Each row is a point. Any point is a mix of the corners, with weights that add up to 1. It lies inside the corners' shape when no weight is negative. Is each point inside? If not, which corners have a negative weight?

Corners:
(1): 18  57
(2): 17  -51
(3): -24  -9
Points:
28  32 -> outside (3)
-20  -7 -> inside
-1  43 -> outside (2)
17  49 -> inside
16  72 -> outside (2)
16  -29 -> inside

Corners:
(1): -7  -21  56  -47  8  -37  -1  30  -29  28  -22
(2): 5  10  44  -14  -11  -59  23  -7  -5  94  14
(3): 27  -53  -13  -2  -44  72  -12  39  58  40  2
(4): -77  37  34  -23  -27  -54  -1  37  -43  97  -23
(5): 16  -38  -55  -33  11  17  17  14  42  -48  27
(6): -86  28  34  13  27  -15  -26  -33  -26  43  18
(7): -13  33  49  13  -4  -25  60  6  -24  1  -31
(8): 45  -53  -69  74  38  53  -46  -42  64  -25  -56
(9): 53  6  -70  -7  -1  70  -12  -10  16  -28  6
(10): 42  -1  -18  -19  14  69  -32  -22  121  -44  -38
(11): -21  49  26  53  -15  -15  -64  14  -17  -14  -3
(12): -12  -20  36  -68  -53  -26  40  -19  0  -15  -4
Points:
3  -9  -12  -3  -2  26  -11  2  31  -13  -14 -> outside (2)
4  0  16  -9  -5  -23  11  -4  7  44  3 -> inside
-20  2  21  -4  -4  -2  -21  11  16  5  -28 -> outside (2, 9)
-19  24  4  7  -9  -38  15  -23  -15  11  11 -> outside (1, 3, 10)
-32  27  43  -10  -7  -41  14  31  -56  49  11 -> outside (8, 10, 12)
45  -23  -34  13  19  56  -45  -14  70  -24  -19 -> outside (4, 7, 12)
15  -25  -32  17  14  24  -17  -13  39  -11  -21 -> inside
5  -12  6  -17  -17  13  -2  -3  31  7  -11 -> inside

Corners:
(1): -11  -28  52  27  17  22  10  38  -29  10  -38  10  68  -21  -19  -50  36  7  7  -24
(2): 72  27  8  13  33  -11  -15  -2  34  24  -27  -9  -30  19  23  -14  -18  16  16  25
(3): -18  5  12  15  23  -3  44  -27  1  33  -38  -6  -9  -8  41  21  -19  25  32  14
(4): -23  -8  -11  8  22  -15  -21  -3  -23  20  9  -54  11  16  -3  11  19  -11  -24  -13
(5): -4  24  -3  41  19  15  -24  -20  9  20  7  -14  -17  13  -3  5  -22  -10  28  -18
(6): 0  28  2  29  18  17  -30  15  16  -66  -3  -57  -12  16  21  -5  -9  -6  24  6
(7): -31  41  3  -27  18  6  -2  1  33  23  29  -38  -9  17  -10  -12  -1  33  -4  -11
(8): 3  8  -6  -20  19  27  39  -3  -23  -42  -43  -23  6  22  -2  -66  118  5  18  -13
(9): -18  -10  -17  19  14  13  25  -19  35  -5  -36  7  17  2  -16  34  8  24  -70  -17
(10): -22  31  -14  4  32  -1  3  82  -7  15  -32  22  -16  3  9  -95  17  -33  -99  66
(11): 17  32  50  9  13  -2  -33  -27  7  13  4  -34  26  6  -9  2  -7  -16  3  -13
(12): -7  -66  50  -3  -87  -10  14  12  53  -24  13  15  -24  -34  -7  16  4  -11  16  113
(13): -5  41  -14  24  21  0  -16  2  31  22  47  -45  -15  4  63  22  15  -9  7  14
(14): 13  37  21  -46  -49  15  3  41  33  1  -31  -11  -9  -3  -14  17  78  -34  15  1
(15): -7  45  17  15  8  -66  -11  28  7  10  -7  0  78  4  -7  37  26  -8  27  -2
(16): -5  18  -23  -88  -4  17  -6  -7  24  25  15  11  14  -56  0  37  28  3  -52  27
(17): 30  -26  36  -16  8  -3  32  26  17  -6  -8  30  -40  -41  -9  -77  -12  -4  -21  17
(18): -35  5  -12  32  0  -35  -8  -25  1  20  -19  11  -9  0  70  28  33  54  -18  -27
(19): 13  -20  65  6  24  -2  -17  13  40  -42  -4  14  -8  0  -11  13  7  -20  27  2
(20): -23  -70  -4  -51  -55  -15  49  -25  32  25  -43  10  -5  22  28  -121  -5  3  16  -22
(21): -19  25  21  13  47  9  -3  -3  32  20  2  -37  -1  -83  -26  -15  17  16  4  87
Points:
-21  65  -41  -15  19  -10  -23  1  24  2  18  -37  -23  3  38  77  51  13  4  43 -> outside (1, 9, 11, 17, 20)
-3  -1  14  -11  -1  -6  11  13  17  3  -16  -5  3  -7  6  -25  20  -1  -6  13 -> outside (5)
5  19  6  -9  22  11  2  -2  25  11  -4  -9  -35  -13  6  -4  21  2  -21  35 -> outside (1, 6, 15, 20)
1  1  19  20  10  -7  -5  12  0  -2  -12  -19  2  2  10  -21  19  -11  16  13 -> outside (7, 9, 16)
-9  -11  10  7  7  -9  5  10  26  10  0  6  -8  -20  7  -9  -15  7  -10  23 -> outside (8, 11, 14)
-18  5  -1  14  3  -17  -3  -10  9  12  -14  0  -4  -2  36  7  23  26  -10  -8 -> inside
-1  4  10  4  5  -9  -5  17  26  9  2  -2  -1  -11  7  -2  2  -1  -8  16 -> outside (3, 8, 11)
3  -25  46  10  -9  -3  38  53  38  -8  -35  19  -6  -17  0  -66  -8  -3  3  47 -> outside (4, 5, 8, 11, 16, 18)
4  8  27  5  -7  -10  -3  21  17  7  -7  -11  -1  11  5  -28  -4  -16  24  4 -> outside (8, 9, 16, 18, 21)
